Every row gives one point. Any point is a mix of the corners, with weights that add up to 1. It lies inside the corners' shape when no weight is negative. Say inside or outside, and name the corners with a negative weight.
In the rows, zero is written as 128.

Corners:
(1): [221 121]
(2): [96 93]
(3): [122 155]
Points:
[193 102] -> outside (3)
[112 117] -> inside
[119 133] -> inside
[205 147] -> outside (2)
[80 97] -> outside (1)
[206 100] -> outside (3)
[ 70 106] -> outside (1)

Corners:
(1): [ 48  32  94 153 121  70 110 127 220]
(2): [202 105 107 105  63 129 207  59 100]
(3): [176 199 175 185 119 194 220  86 107]
(4): [ 75 118 129  67 110  62  99 138 212]
(5): [135 134  74 105 111 188 138  83 104]
(6): [145  57 152 114 125 126  71 148 190]
(7): [131 176 190 165 128 141 165  77  44]
(8): [118 130 130 146 113  83  66  68 215]
(9): [174 186 132 138 206 146 211  73  89]
(10): [142 169  84 205 137  89  88 240 132]
Points:
[ 85  80 111 150 122  93 122 122 178] -> inside
[101  97 112 141 121 115 131 111 163] -> inside
[131 134  97 116 119 152 135 100 126] -> inside
[177 121 119 121  86 132 185  78 115] -> inside

Corners:
(1): [110 115 138 147  30 172  94  98 128 201 129 127 112 131 166 157 110 112
 152 105]
(2): [178 116 131  84 146 103 187 113 164  61  34 108  89 172 105 150 138  79
 156 197]
(3): [ 79 162 113 173  77 152  74 149 156 169  87 167  79 101  98 138 116  33
 125  95]
(4): [113 168 117 162 123 115  85  59 142 202 150 151 125 170 110 155  79  43
 157 114]
(5): [124 124  68 133  86 136 161 172 125  95 218 126 145 175  87 126 131 120
  69  64]
(6): [134 135 153 197  55 142  11 103 178 181 146 128 105 169  76 115 140  76
 118 155]
(7): [ 92 113 180 145  97 116  71  68 216 158 160 213  72 112 117 118  96  96
 169 108]
(8): [166 169 121 124  96 111 152 153 157 117 209  50  73 104  78 157 119 122
  74  33]
(9): [174 121 159 149 166  96 139 145 174  47  49  84 181 149 176 115 139  58
 148 122]
(10): [146  65 177 130 184  91 170 172 158 108  74  86  86 161 141 109  83  65
 116 177]
(11): [178 119 194 125 202 111 186 159  90  90  89 136 148 113 119 120 164  99
 150 176]
(12): [119 136 202 103  55  97  54 102 138 183  99 173  64 197 136 114 132  28
 166  91]
(13): [179 146 153  58 188 157 132 134 155  77 112 118 101 134 148  67 106  74
 124 179]
(14): [128 199  85 135  64  63 162 142 120 107 164 107 115 117  98  97  65 187
  50  87]
(15): [102 140 215  58 199 123 122 138 165  65  63 121 131 164 138 178 114  87
 135 207]
(16): [224 127 177  68 175 104 155 206 201 131  58 151 152 150 123 136 123  73
 139 184]
(17): [139 164  92 169 110 159 133 134 122 111 151 124  95 178  77 130  88 204
  78   7]
(18): [ 92 140 110 126  96 112  43 138 156 177 144 129  77 143 107 127 108  98
 228 118]
(19): [ 64 107 162 107  71 152  66  79 172 217 103 132 138 134  49  99 106  62
 185 102]
(20): [126 154 159 131 191 123 201 159 184 134  83  92 145 170 160  98 196  96
 125 169]
(21): [109  97  95 117 121 100  21  87 145 222 110 152 109 104 127 138 166  72
 126  94]
Points:
[145 123 153  86 141 133 113 149 151 132  89 127 134 132 131 137 166  55
 167 138] -> outside (4, 6, 7, 10, 14, 17)
[129 156 107 156 126 106 130 110 111 114 126 109  53 129 153 125 106 129
 127  57] -> outside (5, 6, 15, 16, 19)
[141 143 159 122 131 120 141 143 154 117 110 123 114 150 118 122 120  92
 132 135] -> outside (21)
[120 137 163 130 120 113  76 124 147 158 110 134 101 125 120 128  98  81
 147 120] -> outside (2, 5, 20)
[134 132 122 129 117 128 131 142 144 119 142 123 115 156 108 122 115 108
 110 104] -> inside

Corners:
(1): [108  81 145 131 156 112 117 142 104 108 125  68 123  99 102  93 147 138
 126 129]
(2): [157 135 124 130 119 118 120 131 122 129 160 126 116 137 153 144 123  82
 146 132]
(3): [109 140 140  97 113 128 109 136 106 116 134 131 147 134 140 121 126 131
 127 116]
(4): [108 127 133 125 110 139 159 116 102 129 144 125 128 137 138  98 130  87
 150 129]
(5): [129 137 116 130 121 114 115 130 102 139 143 122 142 120 142 134 119 142
 166 109]
(6): [117 130 177 123 110 152 144 137 139 120 137 123 133 125 130 150 122 138
 142 132]
(7): [ 94 122 136 121 113 184 138 130 144 131 115 132 137   7 133 154 116 137
 120 137]
(8): [118 105 149 119 131 142 118  94 129 143 145 132 139 109 143 126 130 134
 122  99]
(9): [116 125 137 142 147 162 117 114 110 142 148 127 115 142 151 123 111 132
 118 137]
(10): [126 129 113 136 107 122 110 119 125 130 117 122 137 106 115 154 132 144
 116 122]
(11): [152 131 117 140 109 121 145 150 121 102 123 128 139 117 139 118 114 126
 130 122]
(12): [114 134 146 133 108 108 106 143 112 134 151 132 140 133 114 109 110 143
 125 125]
(13): [109 125 126 132 121 110 129 136 102 100 150 136 146 131 144 115 145 130
 128 134]
(14): [179 141 142 132 121 123 118 127 112 133 132 130 151 141 139  92 149 122
 146 128]
(15): [111  88 140 119 118 143 114 138 130 124 121 140 150 115 141 130 136 116
 153 132]
(16): [110 143 137 124 117 127 125 154 143 144 135 130 127 123 150 143 131 133
 111 123]
(17): [112 128 118 139 131 108 109 120 109 125 127 129  54 117 132 151 131 117
 134 123]
(18): [103 136 123 113 190 104 109 128 112 139 149 118  89 130 100 139 125 138
 114 129]
(19): [129 101 116  76 113 117 115 135 120 136 143 131 119 141 139 122 145 135
 144 143]
(20): [138 106 144 133 142 118 120  92 144 142 115  98 122 128 155 123 120 126
 127 147]
(21): [120 143 121 122 123 155 108 142 214 126 144 121 130 129 153 147 130 137
 135 139]
Points:
[106 125 142 130 129 137 123 135 123 120 132 126 132 115 122 122 131 139
 116 127] -> outside (2, 5, 19, 20)
[154 116 146 163 124 143 134 113 134 129 134 116 169 134 157 109 131 120
 144 118] -> outside (3, 7, 12, 17, 18, 19)
[124 123 135 127 115 132 122 128 126 127 134 125 135 117 140 126 127 129
 134 127] -> outside (18)
[111 110 138 124 137 130 125 119 120 123 139 114 120 119 137 121 122 123
 135 134] -> outside (10, 14, 16)
[122 141 130 118 127 133 114 149 131 131 144 118 132 108 118 135 128 149
 121 119] -> outside (4, 13, 15, 17, 20)
[124 127 116 124 131 132 126 123 127 127 131 119 117  99 140 126 132 122
 115 132] -> outside (5, 6, 12, 15)
[126 132 129 126 122 130 125 139 133 130 138 130 120 124 143 130 126 124
 139 138] -> outside (1, 3, 8, 10)
[122 124 136 125 126 135 120 128 127 133 135 125 127 117 137 129 125 129
 129 126] -> outside (13)

Corners:
(1): [105 111 130 147 199 153 141 189 148  96 124  62 153 106 151 161 100 170
 167 160]
(2): [ 62 120 110 154  36 135 167  52  76 157  73  97  69 155  86  98 138 146
  82 110]
(3): [140 103 169 141 162 162  68  72 145 144 177 159 169 156 165 135 108 100
 160 123]
(4): [108 138 205 123 153 132 158 117 181 107 122 126 173 148  94 167  93 135
 148 179]
(5): [ 97 140 150 168 161 149  83 122 205 182 164  93 153 141 146 113 127 142
 152  83]
(6): [145 165 173 102  38 124 146  86 108 107 151 136  97 110  54 189  76 159
 145 149]
(7): [190 140  44 139 138  97 139 110 101 136 151 102 207 133  80 110  97 130
 143 112]
(8): [118 166 146  85 117 139 137 114  97 113  64 110 129  98  91 127  99 134
 181 140]
(9): [170 144  87 191  95 178 130 154 140 201 163 154 178 165 166 173 116 140
  92 141]
(10): [149 122 142 168  89  72 102 102 131 173 153 159 160 112 137 115  28 121
 162  94]
(11): [138 174 165 182 136 160 116 137 103  68  91 111 120  77 109 157 143 125
 127 101]
(12): [152 101 166  92 103 146 112 129 146 146 138 152 147 149 122 155 138  60
  74  85]
(13): [ 49 128 175 152 134 139 154  65 123 127 145  74 167 135 166 103 132  66
 152 138]
(14): [159 141 118 175 148  74  99 160 133 194 169 129 117 174 142 199 124 249
 164 101]
(15): [154 147 128 132 107  68 106 116 132 130 117  70 125 146  79 115  89 137
 162 133]
(16): [127  99 146 201 106  98 110 138 245 126 166 179 186 104 169 169 103 107
 161 152]
(17): [117 133 149 154 166 206 163 148 190 119 149 159  94 175 151 196 112  92
 134 159]
(18): [119 122 159 181 109 172 126  69 165 123 132 115 152 119 199 112 127  99
 136  67]
(19): [ 84 154  75 104 132  92 146 161 171  91 108 106 183 151 114  73 102  92
  82 145]
(20): [175 141 163  96 113  80 116  47 103 118 129 138 139  89  97  71 134  80
 103 116]
(21): [112 116 113 166  87 108 170 145 105 126 145 116 102 166 116  45 134 132
 144 123]
Points:
[124 133 139 146 114 126 133 125 150 133 129 124 144 130 125 140 115 121
 131 124] -> outside (3)
[110 154 135 146 117 133 154 118 135 111 120 101 127 127 109 138 115 139
 142 145] -> outside (3, 10, 12)
[153 151 162 126 114 100 101 101 146 138 147 139 175 120 107 155  97 112
 136 121] -> outside (1, 2, 17, 18, 21)
[141 141 146 137 113 122 124 105 142 134 148 135 148 138 115 139 105 122
 139 125] -> outside (1, 2)
[134 133 136 158 130 120 126 132 141 133 148 127 138 141 122 145 116 136
 129 128] -> outside (8, 18)
[139 132 134 158  86 123 134  94 108 134 129 124 154 133 117 141 105 126
 141 111] -> outside (1, 5, 17, 19, 20)
[132 132 143 147 131 134 118 115 148 139 145 128 145 141 130 143 109 129
 144 125] -> inside
[129 132 179 143 129 128 112  88 147 131 135 121 126 116 118 169  97 131
 166 119] -> outside (9, 19, 21)
[ 93 144 136 155  93 143 140 134 136 135 105 105 106 130 123 139 116 142
 137 117] -> outside (3, 4, 7, 20)
